Each row is a point. Each table stands for the endless flat space through its points: a line for two points, a plane for three, and so on. Write the one point that lies in both, or say that there is none.

First:
-1.26,-0.05,0.73,0.26
-1.43,-0.10,0.58,0.45
Second, 2 rows:
-0.68,-0.58,1.43,0.51
-1.43,0.42,0.53,-0.99
They share: no point

First:
0.43,-0.54,0.07,1.15,-0.85,-0.37,-0.70,0.26,0.48
-1.92,0.03,-0.60,0.39,0.70,0.00,-0.56,-2.03,0.25
0.04,-0.95,-0.44,1.11,-0.34,0.46,-1.04,0.07,0.30
Second (3 x 9):
-0.83,0.38,-0.85,0.85,-0.57,-0.43,-1.14,-1.20,-0.17
-1.57,0.82,-1.30,1.00,-1.71,-1.35,-1.39,-1.15,0.50
-1.33,-0.92,0.50,0.40,1.08,0.12,0.26,-1.15,1.13
They share: -1.03,-0.14,-0.31,0.67,0.09,-0.21,-0.58,-1.18,0.35

First:
-0.81,0.76,-0.26,-0.41,-0.22,0.07,-0.98,-1.38,-1.48,-0.12,0.73,0.87
-1.12,0.59,-0.11,-0.39,0.27,-0.35,-0.39,-1.18,-1.37,-0.25,0.78,0.80
-0.36,0.91,-0.38,-0.56,-0.95,0.63,-1.91,-1.65,-1.43,0.27,0.89,0.74
Second (2 x 12):
-1.29,0.34,-0.17,-0.59,-0.24,-0.22,-0.74,-1.56,-0.87,0.93,1.47,0.55
-0.69,0.62,-0.01,-0.67,-0.20,-0.02,-1.18,-1.24,-1.11,0.05,1.11,0.35
They share: -0.84,0.55,-0.05,-0.65,-0.21,-0.07,-1.07,-1.32,-1.05,0.27,1.20,0.40

First (3 x 20):
1.08,1.37,-0.57,-0.57,-1.18,-0.09,-0.65,-1.14,-0.57,-0.54,-0.62,-1.05,-0.84,-0.20,0.77,-0.32,0.97,0.97,-0.68,0.17
0.93,0.62,0.70,0.47,-0.08,-0.92,0.15,-0.20,-1.25,0.26,-0.76,-0.61,-1.14,0.34,-0.10,0.44,1.10,1.64,-0.32,-0.29
1.08,0.55,1.31,1.03,0.38,-1.33,0.29,0.20,-1.29,0.58,-0.66,-0.41,-1.16,0.62,-0.29,0.86,0.97,1.95,-0.14,-0.59
Second:
0.69,1.16,-0.02,-0.49,-0.46,-0.80,-0.63,-0.78,-0.89,0.20,-0.98,-1.31,-0.86,-0.20,0.24,0.54,0.34,1.60,0.00,-0.43
2.17,1.46,0.58,0.23,-0.44,0.24,0.07,-0.18,-0.33,-0.98,-0.10,0.11,-0.24,0.88,1.30,-0.32,1.80,0.42,-0.76,0.63
0.62,1.10,0.19,-0.85,-0.06,-0.73,-0.46,-0.54,-1.03,0.24,-1.23,-1.29,-0.55,-0.08,0.26,0.77,0.32,1.49,0.37,-0.35
They share: 1.23,1.30,0.04,-0.01,-0.72,-0.50,-0.51,-0.74,-0.61,-0.22,-0.52,-0.85,-0.86,0.08,0.58,0.10,0.84,1.28,-0.50,-0.13

First (2 x 24):
0.65,-0.23,0.74,0.81,-0.64,-0.02,-1.01,-1.10,0.45,0.38,-0.07,0.40,0.51,-0.45,0.68,-0.43,-0.95,1.02,-0.43,0.34,1.01,1.35,0.08,0.03
-0.22,-0.89,1.52,1.08,-0.52,-0.11,-0.98,-0.56,-0.45,-0.01,0.08,0.34,1.23,-0.87,0.23,0.35,-0.38,0.00,-0.31,-0.44,0.59,0.33,-0.88,0.09
Second, 4 rows:
0.46,-0.16,1.45,1.07,-0.61,0.40,-1.05,-0.99,-0.02,0.24,0.01,0.23,0.56,-0.67,0.56,-0.15,-0.66,0.90,-0.58,-0.26,1.25,0.83,-0.92,0.28
-0.15,-0.56,1.30,0.81,0.81,1.00,-0.38,-0.72,-0.46,1.47,0.84,-0.05,-0.48,-0.46,1.04,0.13,-1.25,0.49,-0.58,-0.22,0.11,0.71,0.08,0.66
0.65,-0.28,0.80,0.92,-0.86,-0.63,-1.06,-1.11,-0.19,0.18,-0.68,0.53,1.08,-1.06,0.19,-0.59,0.02,0.48,-0.31,0.08,1.11,1.61,-0.62,-0.37
0.24,-0.08,0.81,-0.16,-1.82,-0.01,-1.79,-0.70,0.35,0.07,-0.65,1.01,1.52,-0.41,0.13,-0.79,-0.95,-0.15,0.15,0.40,0.69,0.17,-0.14,-0.29
They share: no point

First, 3 rows:
-0.47,-0.39,-0.30,0.75,-0.47,-1.00,-1.24,0.93,0.84,0.31,1.11,1.64,0.32,-0.70,-0.46,-0.05,1.75,-0.20,-1.02,-1.31,1.10,1.05,0.12,-0.25
-0.07,-0.59,0.63,1.23,0.49,-1.86,-0.63,0.83,1.27,-0.14,0.55,0.72,0.10,-0.24,-0.19,0.47,0.81,-1.37,-0.54,-1.39,0.63,1.25,-1.07,-1.35
-0.10,-0.48,0.40,1.11,0.15,-1.57,-0.83,0.95,1.16,0.12,0.83,1.01,0.16,-0.38,-0.37,0.20,1.07,-1.08,-0.60,-1.30,0.86,1.08,-0.78,-1.09
Second:
0.60,-0.97,1.25,0.47,-0.25,-2.36,-1.47,1.54,1.76,1.15,1.97,1.46,0.17,-0.36,-0.11,-0.68,0.00,-0.60,-0.96,-1.67,1.65,0.76,-0.52,0.02
-0.91,0.47,-0.61,1.20,-0.28,-0.32,-0.46,0.47,0.48,-0.22,0.24,1.21,0.46,-0.88,-1.06,0.23,2.32,-1.12,-0.15,-1.00,0.40,1.15,-0.52,-1.58
0.03,-0.17,1.03,0.30,-0.46,-1.84,-0.96,1.01,1.52,0.92,1.38,1.47,0.52,-0.80,-0.52,-0.79,0.32,-0.96,-0.41,-1.78,1.06,1.01,-0.60,-0.38
They share: -0.13,-0.37,0.17,0.99,-0.19,-1.28,-1.03,1.07,1.05,0.38,1.11,1.30,0.22,-0.52,-0.55,-0.07,1.33,-0.79,-0.66,-1.21,1.09,0.91,-0.49,-0.83

First, 2 rows:
-0.80,0.04,0.60,0.78,-0.56,1.24,-0.69,1.02,1.49,-0.31,0.29,0.81,-0.12,-0.79,-1.36,-0.76,1.00,0.22,0.08,-0.17,-0.37,-0.53,-0.61,1.02
-0.48,-0.08,0.86,0.76,-0.25,1.38,-1.00,0.86,1.70,-0.39,0.63,0.58,0.05,-0.80,-1.63,-0.56,1.04,-0.04,-0.19,-0.01,-0.26,-0.38,-0.38,0.86
Second (3 x 24):
-0.84,-0.04,0.49,1.77,-1.29,0.73,-1.01,1.13,0.77,0.32,0.44,1.69,0.00,-1.34,-0.80,-1.79,1.63,0.24,0.98,-0.63,-0.40,-1.49,-0.85,1.96
-1.51,0.44,0.24,-0.49,-0.40,1.56,0.58,1.21,2.13,-1.05,-0.76,0.06,-0.81,-0.05,-1.53,0.17,0.01,0.94,-0.44,0.12,-0.74,0.44,-0.74,0.15
-1.16,0.20,1.19,1.15,-1.73,0.71,0.37,0.87,2.47,-0.74,-0.34,0.35,-1.26,-1.10,-1.42,-1.05,0.73,1.52,0.96,-0.03,-1.68,-0.63,-0.15,1.52
They share: -1.12,0.16,0.34,0.80,-0.87,1.10,-0.38,1.18,1.28,-0.23,-0.05,1.04,-0.29,-0.78,-1.09,-0.96,0.96,0.48,0.35,-0.33,-0.48,-0.68,-0.84,1.18

First, 4 rows:
0.24,-0.10,-1.46,-0.32,0.15,1.18,0.36,-1.22,1.02,1.35,0.76,0.84,-0.36,0.73,0.06,-0.58,-0.58,-1.24,-2.03,0.78,0.35,1.41,0.68,-1.41
0.62,1.12,-0.04,-1.86,1.33,0.80,0.90,-0.20,0.44,-0.09,-0.96,-1.38,-0.90,0.07,-2.04,-0.86,-1.16,-1.50,-0.87,-0.74,0.91,-0.13,-1.16,-0.57
1.24,0.48,-0.37,-2.06,0.48,0.52,0.84,-0.09,0.87,0.88,-0.05,-0.09,-1.37,-0.55,-1.98,-1.58,-1.04,-1.75,-2.60,-1.60,0.70,0.85,-1.64,0.19
0.37,-0.66,-0.48,-1.02,0.30,1.11,0.22,-1.28,0.59,1.93,0.50,0.50,-0.99,1.05,-0.65,-0.61,-0.80,-1.34,-2.00,0.34,0.06,1.08,-0.29,-1.42
Second (2 x 24):
-0.07,0.22,-0.90,-1.44,0.98,0.97,-0.08,-0.66,0.39,0.93,-0.78,-1.14,-1.03,0.31,-1.19,-0.81,-0.64,-1.80,-1.66,-0.28,0.66,0.88,-0.87,-1.12
0.47,0.40,-0.24,-0.99,0.83,1.12,0.85,-0.96,0.60,0.66,0.03,-0.15,-0.52,0.94,-0.98,-0.39,-1.06,-1.08,-0.88,0.47,0.45,0.22,0.00,-1.33
They share: 0.29,0.34,-0.46,-1.14,0.88,1.07,0.54,-0.86,0.53,0.75,-0.24,-0.48,-0.69,0.73,-1.05,-0.53,-0.92,-1.32,-1.14,0.22,0.52,0.44,-0.29,-1.26

First (5 x 24):
-0.43,1.44,-1.01,-2.39,-2.44,1.08,0.04,-0.01,-0.95,-2.03,0.61,0.91,-0.36,0.46,1.09,-0.82,0.41,-1.24,0.22,-1.68,1.21,-0.53,-0.20,-0.30
-0.21,0.06,0.30,-1.50,-1.03,-0.15,0.29,1.32,-0.64,-1.27,1.26,-0.77,-0.49,0.53,0.34,-0.59,1.91,0.40,1.06,0.51,0.03,-0.76,-0.47,1.60
0.45,-1.76,0.14,-0.87,-1.78,-1.89,0.72,1.49,-1.14,0.25,-0.73,0.07,1.32,0.33,1.27,-0.34,0.03,0.04,0.03,0.14,1.59,-1.34,-1.80,2.14
-0.75,1.48,-0.91,-1.11,-1.24,-0.18,0.96,0.83,-1.89,-0.95,1.37,1.51,0.72,-0.60,-0.35,-0.58,0.57,-2.00,-0.60,-1.84,0.45,0.25,1.08,-0.86
-0.09,0.17,-0.89,-1.56,-2.28,-0.56,0.52,0.48,-1.60,-0.64,-0.22,1.28,1.06,-0.10,1.01,-0.51,-0.40,-1.39,-0.51,-1.66,1.66,-0.64,-0.68,0.14
Second:
-1.17,0.26,0.55,-0.31,-0.07,-0.86,0.50,1.33,-0.20,-1.75,1.97,1.10,0.98,0.71,-0.85,-0.36,0.17,-0.62,1.06,-0.88,-0.31,-0.70,-0.30,0.99
-0.13,0.38,-0.73,-1.39,-1.39,-0.38,0.70,1.45,-1.48,-0.55,0.69,0.54,0.30,-0.45,0.23,-1.00,1.17,-0.98,-0.14,-0.44,0.41,-0.14,0.62,0.55
They share: no point

First:
0.47,0.35,-0.68,0.24,-0.30,-0.35,-0.52,0.64,0.60,0.71,-0.58,1.08,-0.38,-0.90,-0.03,-0.75,0.43,-0.33,-0.65,-0.69,0.15,0.41,-0.63,-0.37
0.56,1.11,-0.86,0.49,0.57,0.57,0.00,0.93,0.31,0.23,0.45,2.51,-0.48,-2.84,0.71,-1.31,0.97,-2.17,0.02,0.26,-0.06,-0.25,0.17,-0.42
1.96,0.29,-2.82,0.75,-0.97,-0.09,-1.77,1.57,-1.30,0.82,-0.86,1.94,-1.41,-1.28,-0.08,-0.55,0.26,-1.36,-0.25,-0.53,-1.55,0.27,-2.44,-1.02
0.87,0.09,-0.76,0.22,-0.20,-0.65,-0.07,0.18,0.65,1.20,0.01,0.03,-0.35,-0.90,-0.14,-0.13,1.26,-0.66,-1.16,-1.28,0.98,0.49,-0.06,-0.31
1.00,0.34,-1.76,0.77,-0.92,0.08,-1.91,1.14,-0.26,-0.02,-1.53,1.57,-0.89,0.23,0.17,-0.29,-0.10,0.46,0.01,-0.62,-1.41,0.70,-2.51,-0.26
Second:
0.71,0.25,-0.46,0.08,0.48,0.23,-0.17,1.10,0.61,0.02,0.71,1.19,-0.05,-0.68,0.28,-0.03,0.50,0.62,-0.56,-0.78,0.94,1.37,0.24,0.51
-0.25,1.14,0.23,0.99,-0.15,-0.10,-0.62,-0.24,1.57,0.31,-1.17,0.95,0.01,-0.66,0.63,-1.01,1.52,-1.12,0.17,-0.53,0.23,-0.56,-0.50,-0.49
1.03,0.08,-0.63,-0.03,0.65,0.36,-0.18,1.48,0.35,-0.11,1.21,1.25,-0.03,-0.56,0.25,0.29,0.38,1.04,-0.61,-0.89,1.15,1.86,0.38,0.75
They share: 0.07,0.59,-0.12,0.30,0.14,-0.03,-0.15,0.34,1.13,0.28,-0.29,1.07,-0.09,-0.92,0.34,-0.67,0.74,-0.22,-0.46,-0.56,0.52,0.39,-0.04,0.03

First:
0.10,0.66,-0.14,0.76,0.66,-0.04,-0.53,-0.82,0.49,-0.77,-0.12,1.64,-0.42,-0.07,-0.90,-0.49,-1.49,-1.28,1.18,-0.46,-1.04,-0.77,-0.38,0.22
1.55,2.09,1.28,0.28,2.14,0.08,0.40,1.02,1.39,-0.74,0.12,1.28,-0.01,0.00,-0.29,-1.12,-1.04,-2.03,0.32,0.22,-3.14,-1.80,-0.60,-0.84
1.81,2.12,-0.30,1.40,2.35,-0.42,0.12,-0.01,0.94,0.16,1.38,2.11,0.10,0.30,0.56,0.35,-0.32,-1.15,0.91,-0.91,-1.46,-1.90,0.43,0.23
1.27,1.82,-0.50,1.54,2.20,-0.18,0.18,0.22,0.55,0.80,2.16,2.45,0.76,-0.23,0.98,0.13,-0.85,-1.32,1.20,-0.99,-1.81,-2.43,0.67,0.04
0.25,0.25,0.62,0.61,0.97,0.68,-0.57,0.20,1.40,-1.56,-0.79,1.66,-0.48,0.53,-1.29,-1.15,-1.99,-2.23,0.69,0.51,-2.47,-0.67,-0.70,-0.43
Second, 5 rows:
1.53,1.76,-1.10,1.22,1.30,-0.31,-2.01,0.09,1.81,-0.77,-0.35,1.44,-0.61,0.26,-0.99,-0.66,-0.13,-1.37,0.51,-0.74,-1.74,-0.54,-1.64,1.60
1.56,1.75,-0.57,1.26,1.15,-0.46,-1.48,-0.11,1.58,-0.86,-0.65,1.42,-0.94,0.24,-0.72,-0.30,-0.52,-1.51,0.21,-1.09,-1.48,-0.09,-1.46,1.21
0.22,1.17,-1.64,1.08,1.76,0.97,-1.29,-0.79,1.24,-0.12,-1.13,2.09,0.67,0.14,-0.75,-0.49,-0.44,0.12,0.72,0.39,-1.29,-0.80,-1.81,0.35
1.24,1.36,1.21,-0.07,0.58,-0.82,-0.11,-0.40,0.88,-1.96,-0.36,0.45,-1.51,-0.14,-1.16,-0.87,-1.48,-1.73,0.86,-1.01,-1.23,-0.20,-0.50,0.34
1.19,1.49,1.39,0.83,0.57,-0.66,-0.48,-0.06,1.07,-2.15,-0.27,0.88,-1.94,0.30,-0.62,-0.25,-1.33,-1.73,0.37,-1.92,-1.74,0.51,-1.36,0.42
They share: no point

First:
-1.60,3.14,1.46,0.88,-1.81,-0.95,0.72,0.05,-2.77,0.49,1.71,1.45,-0.79,0.69,0.90,-0.35,-0.06,-1.57,0.95,0.02,-0.12,0.70,-1.85,-0.01
-0.65,-0.17,-1.33,0.11,-2.16,-1.44,-0.49,1.80,0.14,1.50,1.04,-0.61,-1.80,0.20,-0.49,-0.24,-0.47,-0.85,1.75,-0.25,-0.83,-0.37,-0.38,0.00
-0.44,1.43,0.14,2.04,1.10,-1.06,-0.69,-0.19,-1.16,-0.24,1.51,0.62,0.86,2.36,0.63,-0.40,-1.66,0.53,0.29,-1.03,-0.81,-0.66,-0.74,1.08
0.02,0.21,-1.09,-0.22,-1.91,-0.51,-0.86,0.55,0.25,2.02,1.37,-0.02,-1.76,0.75,-0.23,0.81,-0.83,-0.70,0.87,-1.21,-1.51,-0.52,-0.86,-0.61
-2.16,3.16,1.52,1.04,-1.31,-1.19,-0.28,0.07,-3.03,0.79,1.03,1.07,-0.71,1.79,1.64,-0.77,0.44,-1.23,0.37,0.86,1.16,0.88,-0.35,0.17
-1.04,0.23,-0.91,1.04,-0.60,-1.71,-1.34,1.46,-0.46,0.96,0.61,-0.58,-0.79,1.76,0.43,-0.80,-0.41,-0.12,0.94,0.32,0.24,-0.41,0.86,0.68
Second:
-1.77,0.57,0.14,1.00,-0.75,-0.26,-0.60,0.07,-1.10,-0.28,1.90,-0.63,0.13,0.58,-0.90,-1.50,-0.69,-1.04,1.60,-0.13,-0.22,-0.67,-1.86,-0.19
-1.21,0.89,0.14,1.34,-0.07,-0.92,-0.82,-0.21,-0.94,-0.20,1.96,-0.69,-0.09,0.92,-1.32,-1.10,-0.23,-1.66,2.26,-0.45,-0.16,-0.29,-2.22,-0.31
-1.27,0.93,-0.04,1.04,-0.67,-0.92,-0.28,0.35,-1.00,0.28,1.52,-0.21,-0.17,0.88,-0.28,-0.92,-1.05,-0.44,1.34,-0.45,-0.44,-0.29,-1.34,0.33
They share: -1.02,1.11,-0.13,1.06,-0.63,-1.25,-0.12,0.49,-0.95,0.56,1.33,0.00,-0.32,1.03,0.03,-0.63,-1.23,-0.14,1.21,-0.61,-0.55,-0.10,-1.08,0.59

First (3 x 24):
-1.14,1.44,0.99,1.28,-1.50,1.14,-1.23,-0.11,1.67,-0.95,-1.90,-0.43,1.24,1.47,-0.22,2.46,-1.72,1.25,1.66,-2.20,0.19,-1.04,-0.36,-0.21
-0.14,1.40,0.96,0.33,-1.65,0.37,0.03,0.74,1.73,-0.63,-0.42,-0.71,1.66,0.00,0.23,1.03,-1.35,0.60,0.94,-0.65,-1.00,0.52,-0.64,-0.76
0.48,0.72,1.01,-0.14,-0.42,0.02,0.59,-0.77,0.79,-0.51,-0.60,-0.57,0.96,-0.35,0.88,0.80,-0.52,0.33,1.16,-0.48,-1.07,0.72,-0.22,-0.73
Second:
-0.86,0.50,0.31,-0.84,-0.16,0.09,0.68,-0.74,1.63,0.54,-0.09,0.41,0.23,0.59,0.22,0.74,-0.52,1.25,1.06,-0.65,-1.76,-0.06,0.35,-1.33
0.58,0.26,2.41,1.18,-0.06,1.73,-1.22,-0.94,1.35,-1.04,-1.87,-1.35,1.85,-1.39,0.72,0.92,-1.50,-0.49,0.90,-0.81,0.32,0.02,-0.39,0.09
-0.29,0.11,1.54,0.19,0.21,1.25,-0.53,-1.03,1.71,-0.08,-1.09,-0.42,1.01,-0.58,0.39,0.71,-1.11,0.32,0.87,-0.72,-0.64,-0.25,0.12,-0.60
They share: 0.16,0.92,1.00,0.13,-0.75,0.23,0.25,-0.46,1.05,-0.59,-0.76,-0.57,1.10,-0.04,0.63,1.07,-0.81,0.50,1.20,-0.75,-0.88,0.44,-0.30,-0.66

First (6 x 24):
0.11,-0.34,-1.10,-1.79,0.69,-0.63,0.89,-0.79,0.72,-0.62,0.02,-1.50,1.99,0.62,-0.23,-1.26,-0.19,1.47,0.28,-0.34,-1.49,-0.70,0.36,-0.63
-0.41,-0.18,-1.07,-2.44,1.48,-0.93,0.18,-0.57,0.48,0.26,1.52,0.34,1.67,1.79,-0.49,-0.24,0.29,0.96,-0.92,0.23,-1.73,-0.28,0.85,-0.96
-0.75,-1.29,-0.74,-0.38,1.10,-1.63,0.40,-0.17,0.97,1.58,1.13,0.85,2.54,1.36,-1.44,-2.41,2.09,1.97,1.79,1.74,-1.97,0.01,0.41,-1.94
-0.85,0.28,-1.11,-2.04,0.32,-1.07,-0.04,-1.03,0.32,-0.48,0.44,-0.58,0.55,0.65,-0.29,-1.20,-0.27,0.66,1.02,-0.49,-1.63,-0.22,-0.85,-2.34
-0.23,0.65,-1.60,-2.78,0.18,0.13,0.24,-0.87,0.57,-1.66,-0.27,-1.67,0.90,0.30,-0.04,0.11,-1.59,0.53,-0.75,-1.44,-0.73,-0.75,0.11,-0.70
-1.09,1.08,-1.47,-2.97,0.08,-0.39,-0.57,-1.03,0.17,-1.27,0.38,-0.55,-0.27,0.54,-0.12,0.20,-1.35,-0.13,-0.25,-1.34,-1.05,-0.24,-0.81,-2.14
Second (3 x 24):
-1.68,-0.18,-1.19,-1.95,-0.03,0.48,-0.69,-0.26,1.52,0.73,0.46,0.10,1.77,0.72,-0.79,0.22,0.18,1.06,-0.49,0.34,-0.74,-0.58,0.07,-0.84
-0.96,0.81,-2.12,-1.44,0.42,-0.18,0.03,-0.38,0.83,-0.14,1.03,0.61,1.44,-0.30,-1.75,-0.71,0.96,0.64,0.11,1.15,-1.67,-0.43,0.58,-0.45
-1.89,-1.29,0.03,-1.66,-0.54,0.71,-0.99,0.57,1.11,0.35,-0.76,0.24,1.39,1.34,-0.57,0.87,-0.10,1.28,-0.89,-0.95,0.21,-0.17,-0.15,-1.64
They share: no point
